Rows are points. The points of each table are mixes of a few directions, plus a little noise. Count the directions of each table, and those that both share. Where both have some left over, give the other angles between the two spaces (their principal angles), to ten degrees, smallest first.

First, 6 rows:
[[ 22 -71]
 [-13  42]
 [-23  74]
 [ -7  23]
 [ 15 -50]
 [  5 -18]]
Second (7 x 2):
[[-12 -56]
 [ 21  92]
 [  9  39]
 [-16 -71]
 [  2  13]
 [ -1 -13]
 [ -1  -8]]
Directions: first 1, second 1, shared 0; angles 30

First:
[[-11  15 -34  37  14  -8]
 [  4 -51  -6 -10   1   6]
 [ 19  21  70 -64 -29   9]
 [-16 -31 -64  54  25  -7]
 [ 16 -49  37 -52 -17  13]
 [ -6   8 -17  19   8  -4]
 [  1 -32  -9  -1   2   5]
 [  6   0  19 -20  -9   4]
 [-12 121   1  34   4 -19]]
Second, 6 rows:
[[ 18 -18 -21  34  18  -4]
 [  9 -84  -5 -37 -14  -2]
 [ 36  79  56 -10  -8  -8]
 [ 31   0  18  12  10   5]
 [-84   9 -21 -14  -6  30]
 [ -8  15 -28  16   1 -21]]
Directions: first 2, second 4, shared 2

First, 10 rows:
[[  19   14   12    6   -5   18  -23   -9   -8]
 [  23   17   14    8   -6   20  -25  -10   -8]
 [  18   13   11    6   -4   15  -20   -8   -7]
 [  90   66   56   31  -22   81 -104  -41  -34]
 [ -62  -45  -39  -22   15  -55   72   29   23]
 [ -93  -68  -59  -32   23  -84  109   43   35]
 [ -56  -40  -35  -19   14  -50   64   25   21]
 [  22   17   14    7   -6   20  -26  -10   -8]
 [  44   33   28   15  -11   41  -52  -21  -17]
 [  -5   -4   -3   -2    2   -4    6    2    3]]
Second (7 x 9):
[[ -1 -49  13 -41 -16 -83 -74 -34 -33]
 [  2 -27  26   2 -21 -38 -70 -13 -31]
 [-15   1  -3  18   3  12  24  19   8]
 [ 20  31  56  87 -27  72 -55  25 -23]
 [-32   4  -9  40   6  29  58  44  21]
 [ 14   7 -52 -87  32 -28  52 -40  27]
 [ 10  33 -30 -16  24  37  64   0  31]]
Directions: first 1, second 3, shared 1

First:
[[-14   9 -18  -9   5   8 -20  -7  28 -18 -13  10]
 [  7 -15   1 -40  21  16   7  13  16  29  17  37]
 [  7 -37 -58 -24   6  -5  23  33 -35  50  38  56]
 [-11   4 -62   0   2  11   8  29 -26  19   1  49]
 [ 43  15  58  44  -9 -18 -34 -35  29 -39 -27 -79]
 [ 11   2 -35  -5   9  14  17  33 -34  38   9  48]
 [-23 -18  31  11 -22 -31 -12 -39  21 -44   1 -62]
 [-18  37  82  25 -16   5  11 -24  -3 -37 -23 -61]]
Second, 8 rows:
[[  36  -59  -18   20  -21  -58   -9  -10  -25   15   48  -23]
 [-121   44   23  -43  -15   30  -24  -21   28  -53    5   46]
 [  46    6   30    8    8   -4  -37   -7   20    2    5   -4]
 [ -55  -23  -24  -24   -4   -1   32   -9   14  -17   -9  -15]
 [  62   -7    4   -3   28   14   18   20    5   37  -15   -4]
 [  38  -43  -24   -2    2  -20   30   21  -37   48   32    8]
 [  21   15   -5    5   21   24   24   10   15    4  -46  -21]
 [ -27   68   14   38  -19   14  -34   -4  -21  -35  -19   14]]
Directions: first 5, second 5, shared 4; angles 90

First (10 x 20):
[[-28  52 -13  32  -7  29 -17   3  11 -33  12 -50 -25 -15 -14  44 -39  70
   15  70]
 [-11  21  38 -35   8 -30  40 -20 -44  -6 -12  19   4  12  63 -12 -80 -44
  -31 -27]
 [ -1  -2  -7  -1  -2  11 -10   0  -6 -18   2   0 -12 -10  11  -6  -5  -6
    8   0]
 [ 15 -47 -12 -28  -1   8 -15  -7 -29 -32  -8  48 -16 -14  54 -54   4 -84
   12 -61]
 [ 27   3 -17  29   0 -16   3  -8  32  67 -23  59  37  26 -28   2  86  -8
    2  -4]
 [ -2 -42 -59   5 -17  70 -74  15  -4 -87  22 -20 -60 -53  13 -27  17 -11
   57   0]
 [ 16  -4   5  20   5 -23  13   9  39  67  -4   2  40  26 -65  19  69  34
  -11  11]
 [ -1  19 -30  14  -7  25 -23 -15  -9 -30 -14  41 -22 -15  43 -10  -4 -26
   22   4]
 [ -9  18  53 -27  12 -42  51  -4 -17  24   1 -21  23  21   7  11 -60   5
  -41  -5]
 [ -1 -16  39  -7   9 -31  30  28  27  49  27 -78  33  20 -86  30  13  68
  -29  17]]
Second, 9 rows:
[[ -19   48  -53   38  -16   57  -50  -17   -5  -67   -8   20  -48  -31
    46   12  -21    9   45   47]
 [  34  -88   96  -69   29 -103   91   31    9  121   15  -36   87   56
   -83  -23   39  -16  -81  -86]
 [   4  -10   11   -7    3  -11   10    3    1   13    2   -4    9    6
    -9   -3    4   -2   -9   -9]
 [ -22   58  -63   45  -19   68  -60  -20   -6  -79  -10   24  -57  -37
    54   15  -26   10   53   56]
 [   5  -13   14  -10    4  -15   14    5    1   18    2   -5   13    8
   -12   -3    6   -2  -12  -13]
 [  -4   11  -12    9   -4   13  -11   -4   -1  -15   -2    4  -11   -7
    10    3   -5    2   10   11]
 [  -9   25  -27   19   -8   29  -26   -9   -2  -34   -4   10  -25  -16
    23    6  -11    4   23   24]
 [   0    1   -1    1    0    1   -1    0    0   -1    0    0   -1    0
     1    0    0    0    1    1]
 [  12  -32   35  -25   11  -38   34   11    3   44    6  -13   32   20
   -30   -8   14   -6  -30  -32]]
Directions: first 4, second 1, shared 1

First, 9 rows:
[[ -36  -12   23   34   18    5   11   25  -28    3  -22  -14  -24   -8
    28   -4   25   47   11   -9    3  -10   14    8    8  -21   -3   21
    32   26   -1  -13]
 [ -42  -13   27   39   22    5   13   28  -32    4  -26  -16  -27   -9
    32   -5   29   54   14  -11    4  -11   16    9    9  -24   -3   24
    36   30    0  -15]
 [ -54  -18   35   52   28    7   17   37  -42    5  -33  -21  -36  -12
    41   -6   38   72   18  -13    5  -14   21   13   11  -31   -4   32
    47   39   -1  -19]
 [  15    5  -10  -15   -8   -2   -5  -10   12   -2   10    6   10    3
   -11    2  -11  -19   -5    4   -1    4   -6   -4   -3    8    1   -8
   -13  -11    1    6]
 [  92   30  -61  -88  -48  -11  -29  -63   71   -9   57   36   62   20
   -70   10  -64 -121  -30   23   -8   25  -36  -21  -19   53    6  -55
   -80  -66    2   33]
 [  78   25  -51  -74  -41  -10  -24  -53   60   -8   48   30   52   17
   -59    8  -55 -102  -26   20   -7   20  -31  -18  -16   44    5  -46
   -68  -56    1   27]
 [  -2   -1    1    2    1    0    1    1   -2    0   -1    0   -1   -1
     2    0    1    3    1    0    0   -1    1    0    0   -1    0    2
     1    2    0   -1]
 [  11    4   -7  -10   -6   -1   -4   -7    8   -1    7    4    8    2
    -8    1   -8  -14   -4    3   -1    3   -4   -2   -2    6    0   -7
   -10   -8    0    4]
 [ -62  -21   41   60   32    8   19   43  -48    6  -39  -24  -42  -14
    47   -7   44   81   20  -16    6  -17   24   14   12  -35   -4   37
    54   45   -1  -22]]
Second (9 x 32):
[[ -1  37  19  -2  18 -12 -17   2  43  10 -32  -2  29  10  31  16 -25   8
    8   8 -31  28 -23  35   4  18  34 -19  -8  -7  -8  -9]
 [ -6  15 -40  16 -26 -38  11  15   4 -25  50 -34 -23  -3 -43 -51  10 -33
  -36 -28   3 -52  21 -42 -28  15 -33  -9 -25  37 -13  34]
 [-28  25  37  22   6  31  10 -29  15  48 -35 -14   2 -24  -3  14 -16 -12
  -17  47  60  -7  48  23  16  -9  -1 -47  20  19  20   1]
 [ 14 -46  46   2   5  66 -42 -64  -7  40 -33  32  15  -6  21  54  13  45
   52  31   4  59 -31  31  49  -5  24  18  72 -51  37 -36]
 [ -7  39 -40 -10  -1 -47  56  63  -1 -35  25 -14  -7  29 -19 -42 -43 -31
  -29  -9 -17 -59  35 -26 -43 -16 -19  -7 -85  28 -36  35]
 [ 29  -1 -17  29 -33   8 -32 -46  32   8  40  -7  17  53 -44 -19 -47  25
   49  13 -69 -10 -24 -15   1  19   2  13  -5 -40   2  26]
 [ -7 -26   3  -4   1   2 -11  -3 -24  -5   2  -2 -21 -41   6   3  60 -10
  -23 -24  40  11  -3  -8   7   6 -13   5  40  20  12 -16]
 [ 28 -19  -2 -47  29 -17 -11  43 -13 -38 -20  43  19  23  60  32   9  32
   34 -34 -67  56 -68  21   0  -3  39  50 -14 -39 -20 -38]
 [-21 -20  -3  -7   2   9  36  19 -48  -3   3  -2 -34 -40  -6  -7  38 -24
  -40  -4  74 -25  46 -19  -4 -27 -33  -3   8  35   6   0]]
Directions: first 1, second 5, shared 0; angles 60

First (8 x 32):
[[  8 -53  74 -28  60  14  -4  18  10 -54 -85 -26  44 -11 -74   2   7  36
   45  74  52  23   8  15  -8 -26 -10  -3  40  73  -8  66]
 [  7  17 -23  30 -22  -7 -31 -20  -4  16   8  24 -43  20  36 -18 -11   4
   -7 -34 -29 -36 -27   9  -9  15   0   3  -9 -25 -12 -30]
 [  4  51 -35  40 -21  17 -37  -6 -18  25  -3  12 -41 -18  11  20   5  48
  -35 -63   0 -37 -51 -13  -6  51  69   9 -32 -31 -26  -1]
 [-12 -56  69 -63  58  15  76  36   9 -42 -17 -39  92 -16 -61  15  26 -15
   26 101  58  74  61  15  18 -60 -30 -14  42  55  22  44]
 [-10  38 -53  11 -40  -7  13  -7  -8  38  62  12 -22   0  44   5  -1 -28
  -35 -49 -30  -7   1 -17  10  17  11   2 -29 -49  10 -41]
 [ 13   2   9  30   3   3 -42 -14  -4  -5 -35  15 -31  12   4 -13  -7  35
    9 -11  -4 -35 -37  16 -15  14  10   3   4   2 -24   0]
 [-15 -18   8 -31   0  -8  82   8   2  10  74   0  43  19  34 -13  14 -63
   -5  45  -7  44  56  25  23 -55 -52 -17  18 -22  30 -50]
 [  3  17 -51  10 -37 -25 -55 -16  11  11  -5   1 -42  -6   7  -1 -30 -16
    1 -64 -39 -27 -10 -50 -13  43   2  19 -32  -2   9  13]]
Second (11 x 32):
[[  -2   16  -20    6   -2    2    0   10    7    6    7    8  -21    1
    -9   -4  -13   -5   -2   -3  -17   -5   -5   -9    0   19   -4  -11
   -16   -2   -5   -6]
 [ -44   24  -34   31  -61   32   19  -74  -26   12   43  -60   10   -3
    43   47   67    4  -66 -103  -37   12   11  -53   45   12   88   30
   -28  -26    4  -71]
 [ -38    4    6   23   -7   47   33  -38   -6  -22   -1  -51   11    7
   -20   28   51   19  -30  -22  -25   23    9  -29   41    7   52   -3
   -12   23  -16  -48]
 [   2  -13    8   -6  -20   -9   -7  -26  -18    8    9  -12   25   -7
    39   13   20    0  -11  -30   19    0    6    3    0  -23   19   28
    14  -20   18    1]
 [  31  -54   60  -34   20  -28  -18    2  -14   -8  -29    9   53   -7
    27   -8    2    7   32   35   67    1    8   49  -27  -61  -25   27
    55    0   22   51]
 [  -6  -12   21    0   12   14   11   -6    0  -16  -15  -15   14    3
   -16    4   15   11    3   16    6   11    4    4    8  -10    6   -2
    10   18   -6   -2]
 [  23   -8    9  -14   20  -21  -14   31    9    2  -14   30   -5   -1
    -9  -21  -33   -6   27   36   17   -9   -5   23  -23   -5  -39   -9
    11    3    2   32]
 [  21   38  -33    3   63   -6   -2  104   55   -7  -26   74  -86   15
  -102  -58  -99  -13   53  104  -38  -18  -26   10  -29   66  -92  -83
   -34   40  -38   32]
 [  14  -54   81  -23   66   10   13   24    9  -46  -64   -2   39    7
   -52  -16    2   26   48   98   48   20    7   48  -10  -42  -36  -17
    50   56  -13   41]
 [   1   12  -18    3   -8   -5   -5    5    3   11   11   10  -14   -1
     3   -3  -11   -7   -4  -10  -11   -6   -4   -7   -2   13   -3   -3
   -12   -9    1   -3]
 [   0   44  -81   12  -84  -33  -30  -34  -22   62   76   10  -24  -16
    93   20   -2  -34  -51 -121  -27  -28   -5  -38   -3   25   36   42
   -39  -83   33  -27]]
Directions: first 4, second 3, shared 1; angles 60, 80

First:
[[ 12   1 -36 -31  42  22  27  22   2  -2   0 -32  21  -8 -51 -18  19   4
    7   8  -7  21 -17 -26 -41  13 -19  21  -9 -23  24 -47]
 [ 28  31   9   1  14 -33   7  27   5  -8 -16 -32  19  22  -5  -3   1   4
    9  -9  14 -10  39 -36   2 -11   1  25  20  28 -17 -32]
 [-13 -14 -12  11 -24  18 -31 -34 -38  11  20  55 -17 -36 -12  10  23   0
  -18   0 -28   2  -9  39   8   3   0 -38 -30 -17  15  34]
 [ 46  27 -37  15  25  14  -1  20  -5   1  -6 -18  11   4 -38 -12  38 -10
   27  -5  14  -4  42 -35  18   6 -33  20 -24   7  -4 -39]
 [-43 -31 -17 -48  16  33  21   9  30 -12  12 -23   6  -6  -5 -14 -19  -2
  -10  21 -22  19 -56   0 -57   3   5   1  12 -22  34 -18]
 [ 28  20 -49  -9  24  14 -25   0 -56   2  21  22  15 -44 -77   3  65   1
   -5  -4 -39   7  23  -7 -22  -2 -24 -13 -37 -15  23 -32]
 [  2  21  47   5 -13 -50  -4   8   3  -9 -11 -11   7  20  34  16 -25   8
  -10 -12   5 -18  27  -5   8 -21  28   1  38  31 -22   5]
 [ 15  30  29  26 -22 -15  -3  46  78 -35 -22 -55   0  68  77   1 -49 -24
   22   0  41 -51  59 -52  44 -36   9  20  45  73 -34 -19]
 [-18 -51 -18   9  -8  49  12 -41  -5  32   3  39 -26 -22  -4 -12   5  -2
    5   9   8  30 -60  45  14  40 -19  -8 -38 -50  12  44]
 [-54 -42  88  19 -57 -48   1 -62 -13  25  -7  57 -32   3  80  24 -56  23
  -32  -9  14   8 -47  80  31   7  49 -28  26 -10 -28 105]]
Second (11 x 32):
[[   3   89   38   38    2  -25  -75  -25  -30  -36   18  -17    9  -20
   -43    2  -12  -21  -45   -3  -30   26   39  -21  -50  -72   10  -15
    15   70    3  -41]
 [   2   63   32   34   18  -13  -45  -37  -46   -7   29  -19   14  -27
   -36   -4  -11  -14  -40   14  -21   45   17  -14  -49  -48    2   12
     2   38   -4  -36]
 [   4  -23  -14    4    4   21   23    3   11   16    2   -5   -3    8
    20   -6   -1   -4   16   11   17   -4   -6   -3   23   20  -11   22
   -13  -17   -8    4]
 [   3   35   19   29   20    2  -20  -31  -35    7   27  -18   10  -20
   -21   -7  -11  -12  -22   18   -7   38    6  -13  -30  -26   -4   26
    -7   19  -10  -27]
 [   6   13   -5    2  -25   -1  -23   26   38  -28  -19   -1  -10   19
    14    5   -1  -10   10  -17    2  -37   27  -10   21  -15    2  -29
    12   30    6    2]
 [  28  -19  -33   61   21   84   38   -8   34   37   30  -47   -7   26
    61  -29  -20  -47   43   52   60    4   19  -43   60   20  -48   86
   -45   -3  -40  -26]
 [ -20  -26   12  -48    5  -40   18   -7  -38   11   -8   33    8  -24
   -31   12   16   40  -18  -18  -26   17  -43   39  -36   22   24  -24
    12  -43   19   26]
 [   7   28    0   12  -23    0  -35   23   35  -35  -15   -5   -9   20
    10    4   -4  -16    6  -14    0  -35   35  -16   16  -27    1  -30
    13   44    3   -6]
 [ -14 -121  -46  -80  -21    4   92   51   46   28  -45   44  -16   28
    46   10   25   44   54  -24   23  -54  -56   45   59   95    6  -23
     0  -94   12   72]
 [  -8    0   11  -11    7  -18    1  -12  -26    6    6    8    6  -16
   -19    4    3   13  -15   -2  -13   19  -15   13  -25    1    9   -3
     3  -12    5    3]
 [ -11  -38  -10  -39  -11  -16   24   18    6    2  -22   24   -4    3
     3    9   13   26    9  -17   -4  -19  -24   25    7   29   11  -24
     8  -33   12   30]]
Directions: first 5, second 3, shared 1; angles 30, 70
